Every row gives one point. Each copy is the shape, with its points in the same order, turned, moved and blurred by noise. Say if it was mirrored as well.

Shape (6 x 2):
[[-0.33  3.42]
 [ 1.96 -0.93]
 [-0.55 -0.65]
 [-0.80 -0.64]
 [-0.65 -0.08]
 [-0.76  0.22]]
Copy 1 (6 x 2):
[[-2.03  2.72]
 [-1.52 -2.03]
 [ 0.45 -0.49]
 [ 0.61 -0.32]
 [ 0.19  0.04]
 [ 0.08  0.37]]
Copy 1 is: mirrored
Copy 2 (6 x 2):
[[-2.36 -2.41]
 [ 1.32  0.82]
 [-0.94  1.51]
 [-1.24  1.59]
 [-1.26  1.04]
 [-1.41  0.62]]
Copy 2 is: mirrored

Shape (8 x 3):
[[ 0.05  0.30  0.46]
 [-2.90 -0.60  0.82]
 [ 0.94  0.70 -0.22]
 [ 0.84  0.84  0.63]
 [-0.09  0.29 -0.01]
 [-0.62 -1.46 -3.64]
 [-0.14 -0.45  0.32]
 [ 0.16  0.79 -3.23]]
Copy 1 (8 x 3):
[[ 0.54  0.27 -0.16]
 [-2.11  0.70  1.58]
 [ 1.04  0.24 -1.18]
 [ 1.47  0.29 -0.14]
 [ 0.15  0.32 -0.33]
 [-2.42 -0.75 -3.00]
 [ 0.05 -0.07 -0.25]
 [-1.18  0.91 -3.51]]
Copy 1 is: only turned
Copy 2 (8 x 3):
[[-0.26  0.77 -0.21]
 [-2.63 -1.38 -0.06]
 [ 0.85  0.92  0.55]
 [ 0.20  1.46  0.10]
 [-0.04  0.19  0.36]
 [ 2.00 -3.17  1.30]
 [-0.24 -0.11 -0.44]
 [ 2.12 -1.02  2.63]]
Copy 2 is: mirrored
Copy 3 (8 x 3):
[[ 0.30  0.11 -0.13]
 [-2.52  1.16  0.39]
 [ 1.45  0.26 -0.23]
 [ 1.02 -0.54 -0.06]
 [ 0.40  0.53 -0.08]
 [ 0.79  4.32 -1.68]
 [-0.10  0.30 -0.70]
 [ 2.19  3.26 -0.07]]
Copy 3 is: only turned
Copy 4 (8 x 3):
[[-0.13  0.78 -0.14]
 [-2.82  2.17 -0.16]
 [ 0.72  0.08  0.27]
 [ 0.96  0.64 -0.03]
 [-0.30  0.48  0.05]
 [-2.37 -2.92 -0.14]
 [-0.47  0.58 -0.75]
 [-0.67 -2.39  1.51]]
Copy 4 is: mirrored

Shape (9 x 4):
[[-0.69  1.36  0.47 -2.09]
 [-2.10  1.11  0.57 -0.12]
 [ 1.35  0.63 -0.19  0.68]
 [-2.09  0.12 -0.45 -0.56]
 [ 3.05  0.00 -1.59  0.46]
 [ 2.07  0.76 -2.07  0.33]
 [-2.01 -3.06 -0.36  1.29]
 [ 0.46  0.59 -0.78 -0.33]
 [-0.84 -1.59  0.20  0.38]]
Copy 1 (9 x 4):
[[ 0.84 -0.03  1.59 -0.95]
 [-1.49  0.45  1.32 -1.00]
 [ 0.02 -0.34 -0.55  1.63]
 [-1.18  0.35  0.22 -1.92]
 [ 1.48 -0.18 -2.38  2.15]
 [ 1.23  0.79 -1.92  1.53]
 [-3.07 -1.74 -2.23 -1.87]
 [ 0.42  0.08 -0.65  0.16]
 [-1.66 -1.51 -1.05 -0.88]]
Copy 1 is: only turned
Copy 2 (9 x 4):
[[-2.96  1.15 -0.28 -0.50]
 [-3.29 -0.07  0.48  1.31]
 [ 0.20 -0.36 -0.81  0.03]
 [-2.13  0.58  1.58  1.28]
 [ 1.66  0.84 -1.19 -0.67]
 [ 1.15  1.10 -1.19  0.61]
 [-0.19 -0.97  3.81  0.92]
 [-0.47  0.50 -0.56  0.33]
 [-0.46 -0.42  2.15 -0.08]]
Copy 2 is: mirrored

Shape (10 x 6):
[[-1.55  0.28  1.03  0.15  0.61 -1.01]
 [-1.63 -0.67  0.96 -3.44  1.58 -0.09]
 [-0.33  2.60 -1.28 -0.36 -1.14  1.49]
 [-0.39  0.55 -1.43 -0.83  1.46  0.43]
 [ 0.33 -2.15 -0.43  1.13  1.73 -1.20]
 [-0.34  0.96 -1.48  0.27  1.23 -0.25]
 [-1.89 -1.61 -2.05 -0.66 -1.57  2.53]
 [-0.13  1.53  1.34 -0.36  1.07  1.19]
 [-1.43 -0.98  1.26  0.70 -1.48 -0.47]
 [ 2.00  1.79 -1.08 -0.69  0.19 -0.48]]
Copy 1 (10 x 6):
[[-0.50 -0.37 -0.33  0.49  1.24  1.90]
 [-2.71  1.62  1.32 -1.09  0.98  2.18]
 [ 1.69  2.90 -0.81 -0.01  1.02 -0.61]
 [-1.02  1.28 -0.07  0.25  0.85 -0.90]
 [-1.27 -2.26  0.31  0.60 -0.62 -0.57]
 [-0.58  0.50 -0.32  0.69  1.17 -0.98]
 [-0.41  1.84 -2.11 -2.17 -2.12 -0.18]
 [ 0.44  1.89  1.00  1.69  0.36  1.24]
 [ 0.65 -0.70 -1.38 -0.79 -0.36  2.49]
 [ 1.24  0.71  1.47 -0.11  1.86 -1.33]]
Copy 1 is: mirrored
Copy 2 (10 x 6):
[[-1.02 -1.50  0.87  0.30  1.08 -0.79]
 [-1.52 -0.40  0.91 -1.03  4.24  1.24]
 [ 0.51  0.23  0.40  0.28 -1.39  2.24]
 [-1.72 -0.38 -0.58 -0.44  0.65  1.83]
 [-1.92 -1.85 -2.55 -0.90  1.19 -1.53]
 [-2.33 -0.29 -0.58  0.14 -0.11  1.03]
 [ 1.07 -2.92 -1.87 -1.04  1.06  3.59]
 [-0.22  0.64  0.68  1.79  1.08  0.55]
 [ 0.91 -2.74 -0.05 -0.29  0.75 -1.08]
 [-0.73  1.75 -0.87 -1.25 -0.66  0.07]]
Copy 2 is: only turned
Copy 3 (10 x 6):
[[ 0.74 -0.81  0.84  0.47  0.73 -2.10]
 [-1.05  1.67  1.84 -0.42  0.44 -3.96]
 [-0.63  1.42 -0.50 -0.82  2.07  1.27]
 [-0.95  1.56  1.10  1.34  0.81 -0.39]
 [-0.47 -0.59  1.35  3.22 -1.69 -0.93]
 [-0.42  0.77  0.61  1.89  1.21  0.05]
 [-3.63 -0.55  1.70 -1.55  0.09  0.58]
 [ 1.50  1.35  1.27 -0.50  0.51 -0.50]
 [-0.05 -2.21  0.35 -0.75 -0.44 -1.15]
 [ 0.23  2.17 -1.77  1.30  0.39  0.23]]
Copy 3 is: mirrored
Copy 4 (10 x 6):
[[-1.10 -0.73  1.42 -0.50 -0.21 -0.85]
 [ 1.07  1.03  2.65 -1.45  0.33  1.80]
 [-1.58  2.33 -0.79  0.86 -1.76 -0.43]
 [-1.76  1.16  0.56 -0.01  0.64  0.88]
 [-1.33 -1.96 -0.05 -1.20  2.29  0.15]
 [-2.40  0.92  0.53  0.21  0.91 -0.38]
 [-1.87  0.54 -1.97 -1.34 -2.52  2.98]
 [ 0.02  0.44  1.02  1.62 -0.38 -0.09]
 [-0.45 -1.66 -0.41 -1.74 -1.70 -0.66]
 [-0.47  2.07 -1.00  0.41  1.31 -1.52]]
Copy 4 is: only turned

Shape (14 x 8):
[[ 0.28 -1.64  1.06  1.84  0.01  1.34  0.18  1.58]
 [ 1.40  1.44 -1.73  0.45 -1.17  0.47 -0.50 -0.41]
 [ 0.47  0.49 -0.03  1.45  0.64 -1.08  0.81  1.63]
 [-0.63  1.68 -0.20  2.00  0.09 -1.33 -0.89  0.71]
 [ 1.71 -1.13  0.55 -1.81  1.43  0.54 -0.68 -1.05]
 [-0.92 -0.99 -2.61 -1.37  1.79  0.50 -0.25 -0.97]
 [-1.21  0.95 -0.38  0.08 -0.99 -0.92 -0.62 -0.58]
 [-0.65  1.18  1.06 -1.13  0.82  0.14 -1.83 -1.75]
 [ 0.24  0.60 -2.19  1.66  2.62 -1.39  0.17 -0.52]
 [ 2.06  0.84 -0.40  0.61  2.57  0.92 -0.63  0.00]
 [-1.53 -0.29 -2.82 -1.56  1.57  0.77 -1.44  1.84]
 [-1.94 -2.09  0.46 -1.47  1.78 -1.34 -1.52  0.80]
 [ 1.88 -0.34  1.24  1.85  0.56  1.17  0.25  2.43]
 [-2.21  1.76  0.99 -0.40 -1.28  2.03  1.72 -0.13]]
Copy 1 (14 x 8):
[[ 3.05 -0.42 -2.09  1.09 -0.27  1.21 -0.30  0.66]
 [-0.95 -0.49 -0.71  2.73 -2.14 -0.75 -0.03 -0.44]
 [ 1.65 -1.46  0.32  1.92 -0.08 -0.50  0.42  1.33]
 [ 1.03 -2.44  0.78  3.23 -0.38 -0.34 -0.03 -0.68]
 [-0.61  1.80 -0.76  0.24  1.16 -0.31 -1.70  0.31]
 [-0.73  0.69  0.53 -1.34 -0.88 -0.48  0.52 -1.34]
 [-0.38 -2.35 -0.32  1.22 -0.33 -0.51 -0.83 -1.15]
 [-1.18 -0.15  0.70  1.33  1.17  0.75 -2.18 -1.59]
 [ 1.22 -0.11  2.75  1.11 -1.23 -1.48  0.36  0.23]
 [ 0.60  1.83  1.18  2.24 -0.15  0.33 -0.34  0.35]
 [-0.13  0.30  0.14 -0.30  0.45  0.06  3.08 -2.52]
 [ 0.99 -0.95 -0.06 -1.24  2.89 -0.66  0.26 -1.42]
 [ 2.65  0.21 -1.64  2.75 -0.05  0.93  0.29  1.71]
 [-1.31 -3.15 -0.99  0.59 -1.11  3.24 -0.48  0.25]]
Copy 1 is: only turned
Copy 2 (14 x 8):
[[-0.73 -1.07 -0.06 -0.20  0.64 -2.62 -1.02  1.49]
 [ 1.00  1.36 -0.90  0.79  1.23  1.25 -0.82  1.99]
 [ 0.80  0.54  0.67 -1.39  2.43 -0.98 -1.49  0.51]
 [ 0.46  1.43  2.30  0.40  2.32 -0.20 -1.26  0.94]
 [ 0.31  0.75 -1.63  0.06 -1.43 -0.33 -0.92 -1.58]
 [-1.09  0.01 -1.61  0.98  1.87  1.29 -0.43 -2.08]
 [-0.73  1.17  1.33 -0.06  1.10  1.44 -0.46  0.73]
 [-0.04  1.66  1.21  1.08 -0.70  0.56  0.59 -1.20]
 [ 1.85 -0.02  0.36  0.76  3.20  0.61 -1.81 -1.52]
 [ 2.31  0.88 -1.13  1.04  0.97 -1.32 -0.68 -0.92]
 [-2.45  1.94 -1.75  1.21  3.10 -0.15 -0.35 -1.20]
 [-3.06  0.87  0.73 -0.10  0.60 -0.82 -1.66 -2.76]
 [ 0.86  0.16 -0.56 -0.68  0.97 -3.42 -1.16  1.74]
 [-1.02  0.27  0.64 -1.24  1.07  0.30  3.14  1.67]]
Copy 2 is: mirrored
Copy 3 (14 x 8):
[[-0.59  0.13  1.60 -1.82  0.94 -0.16  0.43 -0.40]
 [ 0.68  0.68 -1.31 -0.21 -2.57 -0.30  0.56 -0.98]
 [ 1.02 -0.12  0.53  0.84  0.46 -0.41  0.27  0.93]
 [ 1.42 -0.01 -0.51  0.26 -0.98  0.82 -1.39  1.64]
 [-2.57 -0.76 -1.53 -0.52 -0.72 -2.70  0.99 -0.04]
 [-0.20  0.69 -3.84 -0.93  0.98 -2.32  0.27 -0.40]
 [-0.07 -0.59 -2.35 -0.09 -0.95  1.10 -0.51  0.45]
 [-2.33 -0.14 -2.52 -0.15 -1.57 -0.61 -1.34  1.35]
 [ 2.05 -0.24 -1.70  0.50  0.24 -2.54 -1.47  0.64]
 [-0.28  1.09 -0.14  0.02 -1.22 -3.25 -0.34  0.45]
 [ 0.36  2.33 -3.28 -1.56  0.95 -1.15  1.42  1.73]
 [-1.50 -1.20 -2.46 -1.57  2.02 -0.85  0.69  2.69]
 [-0.43  0.59  2.69 -0.57  0.02 -0.74  0.87  0.41]
 [-2.27  2.10 -1.32  0.67  0.38  2.43 -0.79 -1.32]]
Copy 3 is: only turned

Shape (15 x 9):
[[ 0.69 -1.14 -1.53  0.02  1.66  0.03  1.27 -0.59 -1.25]
 [ 2.03 -1.61  0.39 -1.85 -0.60  1.57  2.34 -1.90  1.22]
 [-1.16  0.87 -0.34  0.92  1.18  0.35  0.56  0.55 -0.58]
 [-0.69 -1.02  0.62 -0.24 -0.28 -0.75  1.80 -0.21 -1.89]
 [-1.20  0.46  1.04 -0.58  0.98  1.36 -0.67 -1.24  2.19]
 [ 1.95  2.33  0.46  0.18  0.32  1.72 -1.23  0.83  0.73]
 [-1.05  0.14  0.98 -0.64 -1.14  1.83 -1.69 -0.09  0.27]
 [-0.96  2.10  2.51  0.52  1.78 -1.68 -1.09  1.43  2.31]
 [-1.18  2.00  2.37  0.64  1.52 -0.77  0.72  0.44  0.75]
 [ 2.19 -1.33  1.30  1.49 -1.44 -0.80 -0.69 -0.01  1.43]
 [ 0.00  0.57  1.28  0.73 -0.24 -0.37  1.94  1.93 -0.68]
 [ 1.24  0.16 -1.48 -0.34 -1.78 -1.90 -0.93 -0.79  2.36]
 [-0.04  1.64 -1.35 -2.05 -1.20  1.59  1.72 -1.83  0.14]
 [ 1.63  1.04 -0.81 -1.94  1.69 -0.31  1.79 -1.89 -1.28]
 [ 0.82 -1.43  0.92 -1.13  0.44 -1.82  1.69  1.76  0.86]]
Copy 1 (15 x 9):
[[-2.36 -1.05  0.85 -1.30  0.39  1.52 -0.48  0.88  0.30]
 [-3.26 -1.41 -2.73  0.38 -1.76  1.21 -0.07 -0.48 -1.66]
 [ 0.05  0.17  0.23 -0.12  0.41 -0.04  0.68  1.07  1.10]
 [-1.89 -1.11  1.09 -0.52 -1.16 -0.69  0.94  1.54 -1.09]
 [-0.25  0.76 -0.92  2.77 -0.63  0.99  0.60 -0.56  0.67]
 [ 2.10  0.36 -2.23 -0.29  0.45  0.54 -0.95 -0.97 -0.69]
 [ 1.37 -0.62 -0.03  1.35 -2.13 -0.09  0.36 -1.16 -0.09]
 [ 0.76  3.20 -0.60  2.38  1.42 -1.82  0.02  0.62 -0.40]
 [ 0.33  1.87 -0.41  1.44  0.83 -0.83  1.65  1.87 -0.23]
 [-1.00 -1.26 -1.20  0.62  1.01 -2.10 -0.31 -2.09 -2.30]
 [-0.27 -0.37 -0.46 -1.10  0.00 -2.06  0.74  2.04 -0.54]
 [-2.20  1.46 -0.58 -0.58 -0.26 -1.25 -0.58 -3.54 -0.53]
 [-1.37  0.45 -1.52 -1.44 -2.68  1.90  1.59 -0.84  0.50]
 [-2.23  1.02 -0.27 -1.94 -0.47  2.72 -0.21  1.03 -1.29]
 [-2.65  0.43 -0.65  0.05 -0.32 -2.32 -1.15  1.53 -1.61]]
Copy 1 is: mirrored
Copy 2 (15 x 9):
[[-1.34 -0.11 -0.63  0.29 -0.01  0.42  1.47 -2.11 -1.44]
 [ 2.56  0.65  0.25  0.85  1.00 -1.38  0.78 -2.79  0.60]
 [-1.68  1.36  0.86  0.36 -0.66  1.84  0.17 -0.19 -0.79]
 [ 0.68 -0.39  0.31  0.74 -0.71  1.31 -0.23 -1.03 -2.40]
 [-0.03  1.52  1.00 -0.36  0.49  1.75 -0.74 -1.10  2.65]
 [-1.64  1.24  2.02  1.29  0.97 -0.82  0.01  1.23  1.79]
 [ 0.92  0.17  1.22 -0.59 -0.05  1.34 -0.17  1.44  1.74]
 [-2.13  1.74  2.16  0.75  2.06  2.59 -3.63  0.29  0.71]
 [-1.14  1.75  2.06  1.76  0.43  2.79 -2.43 -0.53  0.04]
 [ 0.69  0.19 -1.77  1.53  1.96 -0.63 -1.88  1.00  0.41]
 [-0.03  1.63  1.30  1.44  0.45  0.90 -0.68  0.46 -2.57]
 [-0.32  0.47 -0.88 -1.34  0.20 -2.12 -2.91 -0.39  0.90]
 [ 0.74  1.21  2.15 -0.62 -2.31 -1.24  0.30 -1.83  0.66]
 [-1.30 -0.76  1.83  0.89 -0.77 -0.65  0.36 -3.43 -0.60]
 [ 0.49  0.68  0.72  0.03  2.52  0.18 -1.61 -1.15 -2.33]]
Copy 2 is: mirrored
Copy 3 (15 x 9):
[[-0.59 -0.20 -0.95 -1.61 -1.67 -1.98  0.96  0.88 -0.01]
 [ 0.64  0.69 -0.31 -2.78 -0.67  2.33  2.49  1.20  0.15]
 [ 0.33  0.66  0.33  0.90 -0.58 -1.22 -0.57  0.63 -0.08]
 [ 0.08  0.34  1.25 -1.03 -2.76 -0.61 -0.17  0.35 -0.48]
 [ 0.29  1.00  2.04  0.37  2.04  0.10  1.51  1.75  1.30]
 [ 1.96 -0.90 -1.19  0.79  1.87  0.91 -0.92  0.15  0.57]
 [-0.02  0.41  2.12 -0.08  1.81  0.65 -0.42  0.11 -1.03]
 [ 1.33 -0.89  2.13  3.13  0.34  0.02 -1.40  2.31  2.33]
 [ 2.06  0.44  1.53  2.26 -0.92 -0.49 -0.36  1.16  1.79]
 [-0.30 -1.25  0.59 -1.52 -0.21  1.93 -1.35 -0.01  2.55]
 [ 0.88  0.62 -0.10  0.61 -2.41  0.70 -1.79  1.11 -0.23]
 [-2.56 -1.19 -0.18  0.56  0.10  2.13  0.93 -0.71  1.76]
 [ 0.34  1.67 -0.63  0.09 -0.23  0.96  3.00 -0.77 -1.39]
 [ 1.47 -1.08 -1.51 -0.25 -1.64 -1.11  3.22  0.26 -0.13]
 [-0.58 -1.26  0.26 -0.25 -2.47  1.52 -0.43  2.69  0.78]]
Copy 3 is: mirrored
Copy 4 (15 x 9):
[[-0.71  0.31 -0.90  0.57 -1.06  2.18  0.37 -2.12  0.48]
 [ 1.32  1.01 -2.49  0.27 -2.22  0.59 -2.70 -0.77 -1.82]
 [-0.58  1.72  0.61 -0.72  0.01  1.71  1.58 -0.05  0.46]
 [-2.36  1.56 -0.24 -1.49 -1.32  0.57 -0.28 -1.38 -0.34]
 [ 1.91  2.12 -0.04 -0.27  1.76  0.10 -0.76  0.10 -0.36]
 [ 1.14  0.18  1.22  1.54 -0.17  0.92  0.31  2.48 -0.53]
 [-0.28  1.06 -0.35 -0.68  1.48  0.41 -1.32  2.07  0.51]
 [ 1.67  1.69  3.88 -1.18  0.85 -1.47  1.50  0.30 -0.32]
 [ 0.16  2.78  2.52 -0.99  0.37 -0.32  1.14  0.07 -1.10]
 [ 0.35 -1.37 -0.73 -0.45 -1.00 -2.25  0.52  0.62 -1.33]
 [-1.00  1.14  1.27 -1.86 -1.95  0.87  1.11  0.37 -1.02]
 [ 1.63  0.10 -1.26  0.15 -1.82 -2.26  0.31  0.47  2.09]
 [ 0.56  3.39 -1.80  1.03 -2.00  1.44 -1.34  1.13  0.82]
 [-0.55  2.10  0.35  2.29 -2.29  1.22 -1.07 -1.86  0.40]
 [ 0.49 -0.34  1.46 -2.21 -2.36 -0.19 -0.58 -1.68 -0.27]]
Copy 4 is: mirrored
